Every row gives one point. Examples show where two turns around zero, p and q, send a point. Write where each new point lands after one turn and then the other. Backwards means that the second turn is done in reverse. Each puzzle has new turns, and all numbers are rounded.

Turn p:
[-42 -32 -31] => [-13   7 -60]
[24 -2 32] => [28  8 27]
[ 2 -1 -3] => [-3  3  0]
[ 12  -9 -10] => [-7 17  2]
[ -8  19 -21] => [-26 -14  -3]
[11 24 34] => [ 21 -20  32]
Turn q:
[ -8  11 -26] => [  3  21 -21]
[-31   8  -6] => [ 11  -7 -30]
[ 12 -21 -13] => [14 16 17]
[27  2 46] => [-29 -30  33]
Where do these land?
p, then q: [-10  21  13] => [16 -5 21]
q, then p: [ 29 -39  -5] => [ 32 -12  35]
q, then p: [-6  6 44] => [ 23  22 -32]
q, then p backwards: [-11   7 -19] => [ -7 -22  -4]
p, then q: [ 23  -5 -38] => [ -5 -18 -41]
q, then p: [-24  10   4] => [-16  18 -11]

Turn p:
[-15   0 -24  16] => [ 27  -2 -12  12]
[ 22 -14  27  19] => [-26 -32   7   6]
[ 18  -2 -25   5] => [17 -1 20 17]
[-38  19  23 -10] => [-13  20 -39 -19]
[ 33  28 -18 -33] => [-6 40 39 11]
[-20 -31  16   2] => [  3 -25 -14 -28]
Turn q:
[  5  36  10 -28] => [ 9 43 11 13]
[-28 -28  20  38] => [-39 -28 -32  -9]
[-33 -19   3   5] => [ -6 -14 -35   5]
[-14 -14 -16  17] => [ -3 -28  -9   9]
[ 18  -3  16 -16] => [  7  18   5 -22]
[  9  23 -26  13] => [ 1 -9 28 24]
[ 42   5  -7 -30] => [ 33  18  31 -19]
Where do these land?
q, then p: [-24   5  -3  11] => [ 19 -11 -12   9]
p, then q: [  9 -12  32 -20] => [ 12  16 -35   5]
p, then q: [ 20  22 -15  36] => [-37 -30  10   0]
p, then q: [ -5  39 -33  13] => [-27  -9  41  16]
p, then q: [ 18 -22  22 -13] => [  5  13 -34 -11]
q, then p: [-18 -32  -2 -26] => [23  7 37 10]

Turn p:
[  8 -22   5 -18] => [-15   5  22  13]
[  9 -34 -16  14] => [-11 -33  11  19]
[ 0 -9  5 36] => [  8 -20 -22  21]
[-22  12  -9 -21] => [-16  12  -1 -28]
[  1 -11  12   2] => [-5  4 -1 15]
[-20  67  12 -36] => [ 17  55 -12 -53]
[ 23  -3 -10  24] => [ 22 -24   3  12]
Turn q:
[40 20 16  0] => [-18 -38 -22   3]
[35 15  2 24] => [-17 -18 -36 -12]
[-24 -37  19  -1] => [  7   8  40 -24]
[-34  12 -14  -9] => [ 2 30 11 23]
[-17 -11 -22 -15] => [26 17  9 10]
Where do these land?
q, then p backwards: [-14  54  23 -15] => [ -9 -58  22  -2]
q, then p: [ 17  44 -10  11] => [-10 -39 -17 -22]
p, then q backwards: [ -6 -39  15  18] => [  6  42   7 -17]
q, then p: [  9 -17  -1  -8] => [ 1  3 17 12]
q, then p backwards: [-16 -31 -16  14] => [  8  35   2 -19]
q, then p: [ 10 -11 -11 -20] => [11 -9 14 18]

Turn p:
[-37  33  -2  21   7 -28] => [  3  20  41 -10  28 -28]
[-21  -1   7   0  15  13] => [-1 19 -5 15 16 -1]
[ 24  -1  -7 -22 -20  15] => [  0 -31 -24  -8  -3  12]
[ -3  11 -39  18  -2  -5] => [  2  -5   0 -10  -6 -43]
[-25 -43  24 -31  -9 -36] => [-30  37   1 -36  -3  43]
[ 36 -17  32   6 -17  28] => [ 31 -17 -15  17 -22  38]
[ 26  17 -15   7  26  14] => [ -6 -23   1  32  -9 -20]
Turn q:
[-14 -19 -38  23   4 -24] => [  3  -8  12 -24 -48   0]
[-32 -14  38  25 -15  -2] => [ 15 -43   9  33  -2  16]
[ 19   0 -25  -3   3 -40] => [ -7  17  32 -33 -12   3]
[ 15  22  24 -31 -18  31] => [-10   3 -20  10  52 -14]
[20 -8 -5 32 24 20] => [ 39  22 -13   5 -16  -3]
[ 2 42 -7  4 12 -5] => [ -1  13 -15 -23  11  31]
[ -4  -3  24 -30  20  31] => [-17  17 -21  39  16  -7]
[ -5 -21 -11 -21 -31 -12] => [-22 -21  19  -9  -1 -28]
Where do these land?
q, then p: [23 14 16  2  1 28] => [-15 -15  12  22 -12 -23]
p, then q: [-41  13  16  -6  -9  -6] => [-10  35 -14  12   9  23]
q, then p: [ 24   9 -13 -14 -17  14] => [-35  -4  15  -1   5  -5]
q, then p: [ 27 -52   2  -2   2 -16] => [ 18  -5  48 -14  -4  29]
q, then p: [ 27   3  -8  -3  19 -31] => [  7 -19  12  11  32  20]
q, then p: [-75  12  -4   0   9  31] => [ 18  29 -53 -28 -16 -43]
p, then q backwards: [ 15   1  -9  24  -6 -20] => [  4 -24 -17  13  -6 -15]

Turn p:
[ 18  35   3  39 -22  12] => [-29 -45   9 -14  16  19]
[-14 -34  22 -32  19   8] => [ 25  30  11   6 -36 -16]
[ 26  24  -5  -8 -33 -10] => [-24 -12  11  30  22  18]
[-11   0 -15   7  35  31] => [ 20 -18 -10 -19  -6 -37]
[ 21   4  -8 -12 -23 -14] => [-19   7   7  24  17   8]
[-14  -2  -9  -6 -62 -14] => [-40   7 -26  30 -10  32]
[-28  13  13 -11  23   3] => [ 38  -8  -8  -2 -14   4]
[ 2  1 14 16 28 13] => [ 16 -11  14 -27  -4 -10]
[ -1 -40 -15   5  36 -29] => [ 15  48  -8 -27  16 -19]
Turn q:
[-19 -19 -36 -21  -4  16] => [-29  28  -2   5  31   8]
[ 12  22 -17  11  13  24] => [  0   9 -27 -25   1 -19]
[ 26 -12  20 -16  -3   1] => [ 21  11  26 -12  -9   8]
[ -6  -9  -1  10 -23  26] => [ 12  26 -12  20   6  -7]
[-16 -16   0  -4  19  18] => [  5   3 -11  -3  27  18]
[-25  42  34  -3 -14 -75] => [-14 -76  38  29 -25 -24]
[28 -8  0 24 12 -9] => [  6   0 -12 -14 -32  16]
Where do these land?
p, then q: [  8 -13   9 -16  36 -11] => [ 13 -15  17 -24 -23 -14]
p, then q: [-51  34   2  -3  11   4] => [-12  56  -3 -14 -18  13]
p, then q backwards: [-26  30   5  -9 -10  -3] => [-13 -15  20  28  13  -8]
q, then p: [ 23 -18 -16  37 -15  17] => [-24 -34 -19  20  22   5]
q, then p: [ 35 -11  18  21 -16  14] => [-30 -20  17  23  19  10]
p, then q backwards: [-52   5  11 -15   3 -28] => [ 15 -34  16  41  10  22]
q, then p: [ 33 -24 -19 -17 -19  32] => [ 21 -43  10  25  15  20]
p, then q: [ 29  -1  -9   2  10 -25] => [ 11 -29  -6 -24  10   2]
